Every row gives one point. Each copy is the shape, with its points in the same order, turned, moved and blurred by noise. Say if it was mirrored as well.
In the rows, 128 means zero.

Shape (6 x 3):
88; 114; 105
78; 60; 97
140; 127; 86
200; 110; 120
87; 98; 210
68; 136; 134
Copy 1:
95; 116; 160
53; 135; 156
112; 101; 111
129; 127; 50
128; 208; 172
117; 139; 186
Copy 1 is: mirrored
Copy 2:
85; 111; 107
73; 54; 104
118; 119; 162
182; 98; 165
150; 110; 27
82; 139; 84
Copy 2 is: mirrored
Copy 3, 6 rows:
134; 113; 169
132; 144; 211
85; 126; 131
94; 190; 87
224; 168; 142
174; 97; 151
Copy 3 is: mirrored

Shape:
189; 130; 138; 90
168; 156; 148; 122
112; 110; 99; 200
152; 100; 85; 95
170; 183; 116; 183
148; 91; 173; 177
94; 126; 86; 60
Copy 1:
205; 122; 192; 127
189; 136; 143; 120
108; 114; 83; 173
136; 110; 201; 158
168; 180; 103; 152
174; 68; 96; 147
92; 114; 216; 102
Copy 1 is: mirrored
Copy 2, 7 rows:
204; 109; 80; 129
165; 126; 109; 148
138; 134; 201; 96
219; 156; 120; 73
165; 145; 170; 181
125; 74; 142; 110
178; 208; 81; 64
Copy 2 is: mirrored
Copy 3, 7 rows:
191; 151; 119; 151
152; 148; 131; 171
88; 87; 50; 154
192; 95; 79; 127
119; 117; 102; 223
99; 168; 67; 131
185; 54; 136; 100
Copy 3 is: mirrored

Shape (11 x 6):
10; 139; 133; 122; 154; 110
111; 166; 66; 64; 142; 179
183; 166; 55; 132; 138; 119
36; 139; 146; 134; 166; 85
168; 170; 152; 99; 143; 105
125; 188; 150; 143; 157; 93
119; 155; 163; 123; 90; 117
172; 61; 121; 94; 165; 137
168; 185; 151; 155; 153; 172
177; 74; 157; 109; 127; 103
178; 183; 123; 133; 172; 215
Copy 1 (11 x 6):
122; 174; 145; 228; 173; 137
36; 132; 73; 155; 137; 160
77; 154; 73; 107; 53; 133
145; 163; 174; 216; 148; 137
89; 108; 168; 118; 75; 151
109; 137; 178; 156; 89; 112
111; 155; 183; 110; 140; 149
170; 95; 75; 111; 112; 174
79; 103; 138; 101; 104; 82
176; 106; 136; 88; 111; 177
52; 75; 86; 92; 118; 78
Copy 1 is: only turned
Copy 2, 11 rows:
81; 60; 93; 109; 157; 196
96; 164; 154; 173; 213; 160
163; 127; 168; 187; 180; 79
87; 37; 105; 118; 137; 173
79; 92; 198; 159; 140; 86
84; 55; 144; 147; 155; 89
86; 108; 158; 93; 132; 99
124; 149; 185; 196; 77; 153
64; 131; 130; 179; 143; 49
123; 124; 201; 146; 67; 120
60; 165; 128; 219; 161; 69
Copy 2 is: only turned

Shape (13 x 8):
114; 184; 206; 140; 195; 108; 110; 153
149; 81; 65; 154; 92; 110; 119; 172
156; 137; 136; 95; 60; 68; 105; 145
132; 139; 137; 112; 71; 113; 142; 184
72; 69; 102; 191; 89; 209; 118; 113
62; 135; 186; 162; 172; 117; 34; 147
102; 155; 78; 85; 106; 131; 104; 181
122; 80; 91; 147; 63; 199; 109; 148
142; 61; 110; 166; 98; 201; 66; 164
85; 80; 119; 90; 160; 171; 133; 101
139; 170; 139; 161; 159; 115; 93; 84
131; 196; 206; 123; 179; 94; 63; 142
144; 129; 110; 106; 120; 73; 146; 136
Copy 1 (13 x 8):
201; 132; 164; 150; 101; 53; 112; 128
88; 81; 69; 151; 156; 156; 81; 61
99; 166; 70; 167; 129; 128; 158; 86
79; 124; 97; 148; 159; 99; 139; 112
101; 21; 70; 46; 100; 150; 81; 124
191; 121; 97; 100; 58; 42; 73; 90
125; 133; 89; 94; 193; 101; 123; 65
58; 76; 81; 65; 131; 159; 89; 101
67; 91; 101; 75; 95; 151; 40; 83
173; 111; 80; 71; 153; 154; 70; 161
196; 109; 136; 127; 84; 144; 134; 85
197; 173; 157; 145; 79; 64; 124; 95
146; 128; 83; 174; 162; 144; 130; 103
Copy 1 is: only turned
Copy 2, 13 rows:
190; 129; 203; 110; 228; 116; 89; 148
80; 182; 110; 117; 105; 101; 145; 128
137; 187; 213; 141; 98; 98; 165; 129
97; 163; 204; 137; 135; 117; 151; 95
129; 188; 49; 175; 149; 160; 101; 72
194; 201; 137; 153; 237; 121; 103; 183
81; 148; 157; 174; 149; 145; 176; 156
79; 192; 95; 167; 109; 166; 106; 102
90; 221; 87; 152; 132; 160; 70; 143
165; 142; 97; 119; 153; 216; 144; 122
200; 122; 143; 146; 142; 103; 92; 156
202; 149; 223; 135; 206; 117; 90; 183
139; 139; 174; 101; 114; 103; 171; 124
Copy 2 is: only turned
